Each wall is flat, endless, passes through zero and stands at right angles to its row. A trip goes straight from one point to another. List the walls that it crosses, first one first.

Walls:
(1): [-31  55 -18]
(2): [-95  67   2]
(3): [ 30  25 -53]
(4): [ 22 -49  21]
(5): [64 64 23]
(6): [  8  24 -16]
(7): [-10 -11 -16]
(8): [  4 -87 -18]
(9): [ -3  25 -16]
Trips:
[-42   4   8] to [ -7 -36  17] -> 9, 8, 4, 1, 2
[-2 41 28] to [-47  15 -44] -> 3, 7, 5
[  7 -44  -3] to [33  9  2] -> 3, 5, 7, 6, 8, 9
[20 31  3] to [29 31  4] -> 2
[ 15 -11  -5] to [-25  21 -37] -> 6, 5, 9, 4, 1, 2, 8

Walls:
(1): [ -3  -5 -32  45  -7  90  -1  41 -32 -13 -40  -4]
(2): [ 29 -70  36  27  30 -14 -83  22  34  64   0  69]
(3): [ 66  41  33  -3   6 -30  33   3 -78 -26  32   6]
(4): [ 43 -23  46  13 -25 -11 -36  30   6  71  19  11]
(5): [ -4   5   8  36 -27  26  -5 -41  40  -6 -19  14]
(6): [ 34 -12 -42   1  -8   4  35  -1 -30  29 -28  13]
(7): [-21 -26 -46  -4  30 -39 -30 -34  25 -16  -7  -9]
Trips:
[-32 -75  29 -12  78  -5  21  17 -18 -38  26 -17] to [-33  -7  27 -11  21  16 -25 -17 -12 -10  10 -34] -> 3, 2
[  6  26 -62  18 -26  95  36 -16  75  37   9 -13] to [-37  33  38 -38  -4  25  -1   3  -1   4  -3 -56] -> 6, 5, 1
[-21  16  -7 -15   9 -16  16 -29 -13  11  35   8] to [ -4 -14 -35  20  -9 -39  59 -13  -6   1   1  -5] -> 6
[ 19  34  40  51 -57 -20   9  -2  11 -23  24  22] to [-35 -54 -43  26 -29  50  -9  10  50 -38  45 -48] -> 1, 3, 4, 7
